Rows are points. Each table stands for the endless flat space through its points: a line for two points, a plane for three, and so on. The two share one point or none. Which?
(in the rows, 128 means zero)

First:
[[115 115 149]
 [131 123 173]]
Second:
[[112 102 167]
 [127 117 155]]
They share: no point

First:
[[148 140 142  99 120 127 141 143]
 [140 140 150  85 116 141 129 135]]
Second (3 x 8):
[[174 135 113 112 115 106 132 137]
 [172 130 112 109 121 110 130 138]
 [148 139 145 100 121 116 154 159]]
They share: no point

First (5 x 11):
[[130 142 140  94 135 140 115 115  98 105 111]
 [155 147 144 125 124 132  73 153 141 130 116]
 [124 128 156  96 131 164 111 123 108 109 117]
 [138 130 158  98 108 168  85 143 118 132 115]
 [126 130 164 121 139 159 103 137 135 107 123]]
Second, 2 rows:
[[126 132 140 117 120 143  97 131  99 110 101]
 [136 167 165  87 125 143 117 126 129 115 126]]
They share: [130 146 150 105 122 143 105 129 111 112 111]

First:
[[140 127 138 130 114 114 123 150 126  94 166 160 132 113 151 155 130 129]
 [135 100 111  99  99 123 137 147 154 112 134 137 139  96 154 144  89 149]
 [142 128 146 127 109 120 119 151 116 101 174 161 120 113 147 157 130 121]
 [143 109 135 103  93 129 123 153 129 121 157 148 114 101 148 149 103 129]]
Second:
[[145 102 113 105 105 119 141 158 145 108 140 158 130 112 158 150 101 149]
 [153 102 109 101  99 123 151 172 131 118 134 172 116 126 160 156  91 151]]
They share: no point

First (3 x 24):
[[115 100 132 111 141 117 104 130 143 162 147 134 109 130 135  93 133 150
  127 112 154 108 120 167]
 [119 108 122 131 141 121 112 136 145 150 161 156 107 108 141 107 111 146
  117 104 150 100 122 145]
 [127 102 134 121 137 117 112 142 139 158 161 148 107 120 143 101 125 142
  125 110 152 100 128 159]]
Second:
[[ 73 100  74 128 160 133  94 103 134 177 117 153 101 110 130 118 136 172
  119 126 163 114 121 161]
 [ 65  94 109 139 136 140  95 114 159 169 146 159 111 112 140  95 113 156
  120 134 184 124 109 130]
 [121  92 119 114 161  98  95 114 158 136 144 163 101  98 126 101  89 161
  128  99 117  95 126 162]
 [ 91  78 106 156 156 117  66 105 138 159 151 157 123  82 104 144 138 154
  115  96 139  74 143 143]
 [ 78 115 117 102 133 136 127 127 178 155 141 159  94 136 169  50  74 162
  128 144 185 155  83 137]]
They share: no point

First:
[[120 157 109 156 127 172  80 123 118 148 136 136  89 148 149 119 195 125
  163 116 155 121 108 148]
 [122 180 149 126 159 145 113 125 179 113  99 156 157 127 114 154 179 162
  164  96  87 137 145 109]
 [113 166 149 140 165 135 106 136 155 107 123 155 128 112 105 161 161 144
  153 113  82 154 130 116]
 [129 171 128 147 131 144 105 149 160 136 113 142 139 139 136 146 192 132
  177 103 117 125 128 130]
 [111 150 149 165 152  96 114 194 145 112 143 142 118  97 100 185 141  96
  159 133  69 173 113 124]]
Second (4 x 24):
[[111 155 148 140 161 125  85 112 148 137 157 158  90 138 107 158 156 148
  115  95  99 158 151 136]
 [ 99 155 142 158 147 147  99 148 126 119 111 126 124 122 139 164 174 128
  141 145  87 154 121 128]
 [ 96 184 170 155 155 114  93 136 123 128 128 143 107 148 102 143 184 128
  145 142 120 151 132 106]
 [120 144 136 125 157 140  95 120 165 142 158 159  93 128 102 149 138 136
  123  88 104 155 138 138]]
They share: no point

First:
[[150 130 156 149 141 134 115 116 100 146 149 144 108 129 147  87 118  96
  108 121 141 162 110 109]
 [143 126 148 162 132 136 159 123 101 130 144 159 139 145 141 131 142 117
  123 119 145 153 135 124]
 [147 136 153 161 132 134 136 128  88 128 146 156 126 150 150 108 130 108
  111 118 147 162 125 106]
 [146 104 166 133 104 172 136  74 107 121 128 144  99 113 146 108 179 144
  110 102 102 123 149 127]]
Second (2 x 24):
[[132 114 165 140 134 152 151  97  96 141 148 143 134 142 135 135 157 119
  108 125 120 158 137 135]
 [150 120 147 158 122 143 151 112 111 126 136 158 122 127 144 117 148 125
  126 110 138 137 137 123]]
They share: [144 118 153 152 126 146 151 107 106 131 140 153 126 132 141 123 151 123
 120 115 132 144 137 127]

First, 3 rows:
[[121  91 104 165 160 167 128  91 111 145 134 137 103 100 141 117 110 137
  174 149 108 109 164 129]
 [110  92 111 164 158 161 129  96 109 133 131 143 110  99 144 124 111 135
  175 138 113 117 167 138]
 [115 157 126  99 108 131 174 111 169 143  86 103 145 134 169 159 156 175
  110 143 138 137 132 163]]
Second, 2 rows:
[[124 122 129 134 120 135 147  89 150 146 122 132 122 131 165 150 139 152
  138 144 123 121 158 134]
 [109 127  94 129 155 170 157 119 125 141  92 102 127  96 140 120 124 162
  148 149 123 126 133 164]]
They share: [118 124 115 132 134 149 151 101 140 144 110 120 124 117 155 138 133 156
 142 146 123 123 148 146]

First:
[[164 106 109 155 137 173 123 116 157 142 122  95 119 138 146 116 112 127
  155 101 135 112  98 137]
 [162  88  82 130 117 150 146 134 167 110 108  92 128 169 153 119  82 161
  158 106 161 140 128 158]
 [146 146 124 133 112 152 142 111 131 114 147 116 142 134 154 149 149 120
  150 144 143 112  88 101]
 [149 124 106 134 116 152 150 125 151 112 125 110 146 147 149 137 121 133
  158 128 150 121 107 128]]
Second, 3 rows:
[[150 107  99 138 120 160 135 126 146 106 131  97 123 154 143 141 123 128
  144 129 155 117 102 126]
 [162 143 129 138 120 139 138 111 149 121 116 109 144 118 170 138 102 149
  165 123 119 117 102 114]
 [148  89  85 143 117 174 134 129 148  97 142  94 111 173 129 141 137 119
  131 134 174 115  96 133]]
They share: no point

First (2 x 24):
[[127 128 137 117 161 112 146 135 140 136 149 102 155 153 137 115 113 135
  142 103 124 158 152 117]
 [127 110 149 153 149 142 104 153 152 160 113 132 143 111 137 127  89 117
  142 115  88 146 116 105]]
Second, 7 rows:
[[131 156 129 115 162 109 111 109 134 113 145 113 166 177 152 120 120 139
  124 122 120 172 107 131]
 [135  86 155 156 126 127 107 152 129 172  92  57 158 126 136  93  62 133
  210 106  91 161 186  90]
 [ 89 134 122 160 145 131 101 158 178 144 116 116 155 103 142 161 113 125
  126 117  98 134 129 104]
 [104 162 131 130 190 144 128 131 170 131 157 163 152 132 129 164 154 123
   85 100 129 130  87 128]
 [172 109 115 117 117 104 148 128 143 115 139 132 122 157 184  96  76 125
  120 161  72 143 147  93]
 [109 107 143 152 155 154 116 147 180 156 112 122 126 100 124 150 107 128
  149  87  95 136 140 111]
 [161  72 139 133 122 138 136 130 165 138 108 115  88 119 151 108  65 130
  168 112  62 147 174 100]]
They share: no point

First, 3 rows:
[[171 110 130 158 133 138 143 145 111 116 147 136 147 139 156 145 111 127
   96 114 137 109 123 153]
 [172 104 125 155 134 142 144 144 117 118 154 133 150 135 151 140 107 132
  102 114 144 109 116 160]
 [127 122 164 140 143 130 135 123 117  76 133 124 141 135 142 125 155 147
  102 150 105  91 179 127]]
Second:
[[148  99 143 150 138 144 136 129 129  95 153 128 155 124 139 130 130 146
  110 135 132  97 144 150]
 [142  89 155 164 134 148 126 123 135  85 151 136 165 114 139 140 140 144
  108 141 126  91 158 142]]
They share: [151 104 137 143 140 142 141 132 126 100 154 124 150 129 139 125 125 147
 111 132 135 100 137 154]

First (5 x 24):
[[155 143 147 106 115 104  95 129 118 146 134 116 141 132 170 139 115 103
  131 132 121 146  85 122]
 [114 185 156 168 109 148 127 136 169 155 119  99 130  96 161 165 108 126
  139 116 119  91 104  87]
 [139 150 118 128 114  99 101 132 141 109 124 110 116 102 169 133 135 132
  132 122 121 126  98  85]
 [162 159 124 122  84 144 131 151 120 135 106  99 142 109 143 102 120  99
  125 151 107 130 134 115]
 [144 145 139 113 100  91  68 123 134 117 140 130 101  95 143 122 139 126
  146 136 148 133 116 103]]
Second:
[[117 175 125 105 104 118 125 131 101 127 116 117 136 139 146 107 104 106
  137 157 114 130 107 108]
 [152 161 146 126 108 155 129 128 123 145 108  89 148  99 177 129 122 101
  117 113 125 144 110 137]
 [161 161 145 144 112 133 164 108 128 127 125  94 115 130 142  92  82  92
  158 142 132 119 103 107]
 [132 175 123 108  87 106  92 163  97 148 115 103 142 126 141 114 136 123
  116 136 119 158 146 101]
 [187 141 159 141 118 126 141 119 149 149 120  81 126 107 144 111 102 108
  137 111 130 124 109 114]
 [158 140 120 101  90 100  79 163 136 131 121 125 158 112 157 154 115 109
  127 155  99 145  97 130]]
They share: no point

First (5 x 24):
[[116 149 119  94 174 120 108 145 150  90  92 117 129 119 145 145 187 113
  157 125 112 103 105 178]
 [100  76  75 115 156 188 102  84 112 119 139 105 152  85 153 128 124 147
  125 137 121 152 121 129]
 [156 146 121 147 146 112 142 118 126 167 119 159 132 103  81 128 130  85
  159 157 127 114 117 105]
 [132 110 111 115 155 155 100 108 127 114 128 132 118 134 151 169 137 137
  182 141 128 103 152 150]
 [109 124 106  97 169 145  91 128 146  87 105 107 138 115 162 153 170 132
  159 130 110 118 119 177]]
Second (3 x 24):
[[102  96 113 123 138 139 101 124 133 117 132 114 129  96 112 107 116 129
  168 140 143 132 100 125]
 [118 101  93 135 157 136 114 118 113 110 128 123 138 108 121 122 121 114
  162 146 131 126 114 137]
 [100  92 108 129 142 133  99 130 131 110 131 111 135  96 106 101 109 123
  174 143 143 132  96 128]]
They share: no point

First (5 x 24):
[[107 131 128 104 137 188 133 134 137 175 184 103 146  87  79 120 121 146
  192 177 125 140  81 119]
 [128  77 149 159 126 145 100 149 128 129 141 142 142  88  99 123 104 169
  154 151 121 142  95 130]
 [114 119 134 132 118 159 120 147 128 158 166 119 147  96  99 121 112 152
  169 163 131 127 100 114]
 [110  93 146 130 135 175 108 133 124 149 148 118 162  98  74 117 111 161
  173 173 120 146  85 135]
 [119  93 144 158 104 140  89 156 117 140 134 132 175 109 104 124  98 173
  144 167 128 117 132 122]]
Second (6 x 24):
[[133 102 123 162  78 154  72 183 113 117 181 144 122 105  61 137  87 132
  187 131 111  99 110  91]
 [109  89 120 133  87 174 118 161 108 110 140 160 125 107 100 129  85 141
  173 148 119 150  92 139]
 [109  77 118 155  95 158  66 179 112 120 176 150 141  95  58 113  77 137
  183 150 105 126 100 105]
 [125  87 145 126  91 138 100 156 110 141 158 161 149 129  85 129  81 175
  144 147 102 134 104 144]
 [ 98  86 143 146 126 148 115 143 115 138 144 131 165 110  94  99 107 159
  152 157 132 158  76 125]
 [149 131 167 146  96 125 133 141 117 150 150 125 141 144 107 147 125 173
  137 125 137 108 102 115]]
They share: no point

First:
[[108 174  94 158 115 103 139 124 128 109 122 167 174 115 106  75 108 113
  132 142 134 155 139 130]
 [146 120 112 158  89  91  77  92 150  95 156 119 104 157  96 139 120  91
  132 128  76 105 123 182]
 [120 154  96 162 103  97 115 112 136 105 138 149 146 131 102 101 114 101
  128 138 110 135 133 152]]
Second:
[[137 159 124 167 125  97 110 119 144 116 144 125 164 124 105  82 108 103
  135 146 118 132 129 158]
 [131 153 114 157 113  99 112 113 140 106 136 139 152 130 103  94 110 107
  137 138 114 134 131 152]
 [117 143  92 140  86 101 115 102 137  83 114 171 135 141  95 111 121 109
  140 125 104 131 134 138]]
They share: [128 150 109 152 107 100 113 110 138 101 132 146 146 133 102 100 111 109
 138 134 112 135 132 149]

First:
[[160 132 132 137 144  94 130 127 158 104 109 173  95 136 150 140 133  74
   89 117 119 178 121 176]
 [149  86 142 117 104 123 114 138 138 150 129 137 111 167 121 165 147 100
  128 170 139 133 121 145]
 [140 104 148  95  92 134  94 133 134 124  99 135  99 150 142 140 125 124
  135 135 125 130 109 150]
 [127  96 150  92  78 139  88 133 134 128  88 122 113 142 153 137 103 137
  143 123 122 121  91 140]]
Second (7 x 24):
[[174 122 120 115  80 152 120 122 116 149 133 174 114 121 128 127 149 110
  164 139 130 147 148 157]
 [128  88 142 103 105 128 113 132 148 132  99 128  86 157 152 138 121 111
  125 123 131 134 113 166]
 [127  75 164  97 138 166 114 117 140 119 110 150  89 109 149 138 139  84
  121 136 157 168 116 204]
 [177 132 136  91  95 108 100 125 154 109 106 178 113 123 116 163 157 108
  121 150 106 160 113 143]
 [153 109 120  65  62  81 109 135 191 136  85 148  76 163 124 168 143 128
  132 122  84 127 112 133]
 [142 130 151 135 107 100  91 135 133 108  92 121 103 178 145 133 112 121
  103 134 109 135  93 128]
 [153  94 118 123 104 161 132 145 103 161 145 162 118 141 159 128 121  99
  165 128 164 126 158 179]]
They share: [146 109 143 109 107 122 106 132 141 122 105 145 100 148 142 143 129 108
 122 134 125 143 113 156]
